Each row of a before or after table is a point. One or more steps were done to the points. Then noise was added and the rows were shuffled. The steps act on columns, c1 being the first. Name the steps. A step turns or swaps two columns, mirrors them in a line or flattens them onto one, adds a multiple of one to another, or multiplies or shifts one. Angles are multiples of 10 degrees, from the lower column toward the higher: turns from -170 to 170, lines from 10 to 170 but not 90. Use the fewest steps. Two steps may share a column if one is a turn and the other turns, adds or multiplies; they go together, in the order done. Otherwise the lowest column goes first.

Before (11 x 3):
[[-15  23  35]
 [ 16  -1 -14]
 [-39 -23  13]
 [-28   8 -12]
 [-16  -6 -29]
 [ 24  13  40]
 [ -6   7  43]
 [ 24  13  34]
 [ 13  -8  56]
 [ 24  -1  50]
 [-32  13 -95]]
After, 11 rows:
[[-28 -17  29]
 [-59  33 -80]
 [ 34   6  31]
 [-20   4 -20]
 [ -2  21  35]
 [-30  20 -10]
 [ 34 -19  45]
 [ 36 -10  40]
 [ 13   6  42]
 [ 28  -2  24]
 [ 12  -4 -17]]
Steps: turn c1 and c3 by -20 degrees; add -0.3 times c1 to c2

Before, 11 rows:
[[-24  28 -10  53]
 [  7  19  45  77]
 [ 19   2 -49 -37]
 [ 25  -3 -44 -19]
 [  7  -8   5   3]
 [ 45 -26 -57 -35]
 [-57  77  25  24]
 [-40 -15  30  34]
 [ 10  22 -42 -18]
 [ 50 -54 -50 -28]
 [  3  14  68  27]]
After (11 x 4):
[[-46  10  42   0]
 [  6   9  64 -35]
 [ 20  12  85   7]
 [ 10  -8   5  -6]
 [ 31 -34 -63  25]
 [-10  29  30  38]
 [-20 100  31  -2]
 [ 17 -70 -50  19]
 [ 23 -13 -50  21]
 [ 18  14 -42  17]
 [ 19  -6 -63   6]]
Steps: turn c1 and c2 by -30 degrees; turn c3 and c4 by -50 degrees

Before:
[[ 54  10  74  -9  28  28]
 [  1  40  -3 -20  12  -2]
 [-38 -18   0 -33 -20  -1]
 [  1  39  40 -32   7  68]
 [ 35  48  22  19  14  31]
 [-45 -33   9 -23  -6 -64]
 [-64 -40  -7 -51 -46 -43]
 [-51  22  51  42  26   8]
 [-48  -6  32 -57 -66 -67]
 [ 33   7  28  -3 -41  43]]
After:
[[-34 -42  19  -7 -34   8]
 [-65 -72  40 -28 -52  55]
 [  1 -35  12  18 -13  -9]
 [  1 -16 -21  20 -43 -75]
 [ 33  62 -17 -38 -30 -44]
 [ 55  83 -64  28 -36 -28]
 [-52 -92 -66   9  14 -18]
 [ 36  17 -27   6  10 -45]
 [-47 -87   8 -42 -84  66]
 [-46 -55   7   0 -24  72]]
Steps: turn c2 and c6 by -160 degrees; add 1.5 times c1 to c2; turn c4 and c5 by -110 degrees; turn c3 and c5 by -150 degrees

Before (12 x 8):
[[ 16 -53 -34   7 -45  58  -3 -31]
 [  9 -21 -43  -3  22 -27 -61  51]
 [-74  34  62 -62  39  -4 -15   4]
 [ 36  27 -21 -34  13  60 -38   3]
 [ 13 -15  50  15 -49 -11 -73  46]
 [ -5 -28 -22 -53   6   0  19  10]
 [ 23  19 -15  50  32  65 -21  -3]
 [ 15  15  33 -58 -51  12  -2  11]
 [ 14  34 -11  48  65 -42 -85 -16]
 [ 24  18 -48  -9  32  32 -13  25]
 [ -8  -2 -14  46 -55  23  13   6]
 [-80  38 -15 -38  38  11 -19 -18]]
After, 12 rows:
[[-22  -5  -5  49  37  10 -21  -2]
 [  3  39 -43  13  19  -4  44  59]
 [ 35  11   9  -2  84  12   2   7]
 [-30  34 -46   8 -21  22  11  32]
 [ -6  12 -27 -10 -62   0  21  70]
 [-28  -6 -28  31 -12  51  59 -29]
 [ 20  56  90  45  29   4  14  -4]
 [ 52 -33  15 -35  22  50  72  -7]
 [-23 -67 -37  -5  21 -33  13  59]
 [-16 -41  -2 -56  -9   5 -17  25]
 [ -6  41 -21   3 -76 -15  84 -40]
 [-60  56  59  25   5 -21  23  19]]
Steps: turn c1 and c3 by -60 degrees; turn c4 and c5 by -130 degrees; turn c2 and c4 by -30 degrees; swap c6 and c8; multiply c7 by -1

Before:
[[-17   9  11 -33  12 -23  -4  23  -1]
 [ -6   2  15 -95  -7   8  -3  20  91]
 [-22  15  26 -16 -31 -10  -1  -3  -2]
 [-24 -47 -11   5  -2 -10  -1  22  18]
 [  8  16   4   9 -10  -1  48  13   1]
 [-14 -20  -2 -29   4 -11   1  -6  -5]
 [ 14   4  -7   8   7   8  -7   7  -4]
 [ 53 -15 -11 -70 -24  -2   9  -1  18]
 [-19  19  -6  -5   4 -42  -5 -21  34]
 [ -7  12  21   2 -16  -4  -9 -33   6]
 [ -3   0  -9   4   6 -12  -4   3   6]
 [ -7  23  -3   7 -14 -11  -1  24  12]
 [-18  15 -16 -24 -19   9  15   3  -5]
 [-16   7  15   7  -3   7   2 -23  38]]
After (14 x 9):
[[  1 -26 -16 -12   7  40   0  15 -37]
 [ -6 -24  -8  -1  -5   7 -14 -25  -7]
 [ 18 -12 -25 -16 -20 -11 -13  -2   7]
 [-10  43 -27  -8   0  19  -4 -26 -13]
 [ 19  17  -9 -23  -1  14   4   6   6]
 [ 85  14  26   5 -16   6 -21  -2 -18]
 [ -8 -18   8   5 -49  -2   8 -13   2]
 [ -2 -17   6 -38  -9   6 -29   5  -1]
 [  0  -2   3  16   8  -8   4  -6   7]
 [-15  -5   2 -15  -2  -8  -2  17 -43]
 [ -9 -12  12 -15   4   3 -16  32 -12]
 [ 74  -2   8 -61  -1  -9 -10 -36 -86]
 [ -3  -2  -7   2   6  11   4  -4  -4]
 [ 19 -11  -4 -33   9  21  10 -23   4]]
Steps: turn c1 and c3 by 40 degrees; turn c1 and c4 by 60 degrees; turn c2 and c6 by -170 degrees; turn c5 and c7 by 70 degrees; turn c8 and c9 by 170 degrees

Before (8 x 11):
[[ 44 -16  13  17  -7 -55 -21  28   1 -20 -21]
 [ 24 -61  11  11 -23   2   6 -33   8  23   2]
 [ -7  26 -24  13  31 -13  17  25  -3 -35  -3]
 [  5 -46 -10  -7 -42  -4  19 -10  13  16  31]
 [ 33   4 -23 -17  12  13  22  19 -17 -43   6]
 [ 43  15  11   7  -6 -38  10  21  16  11 -25]
 [  3  19 -51  -9   5   3  -6   3   9 -32  -2]
 [-14 -35  11 -30 -22 -17  -7 -38  38  -9  20]]
After (8 x 11):
[[ 33   4 -23 -17 -25  21  25  19 -42 -43   5]
 [  5  19 -51  -9  -8  -1 -12   3  22 -32  -1]
 [ 16  26 -23  13  18  -3  43  25  -7 -35  -3]
 [  4 -60  12  11 -26   5   9 -33  21  22   2]
 [ 29  15  12   7 -28 -28  55  21  41  11 -26]
 [-23 -47  -9  -7 -31   5  37 -10  33  16  31]
 [-25 -35  11 -30 -11 -18   5 -38  95  -9  21]
 [ 29 -16  14  17 -40 -58  19  28   2 -20 -21]]
Steps: turn c1 and c5 by -40 degrees; add 0.3 times c10 to c5; turn c6 and c7 by -30 degrees; multiply c7 by 2; multiply c9 by 2.5
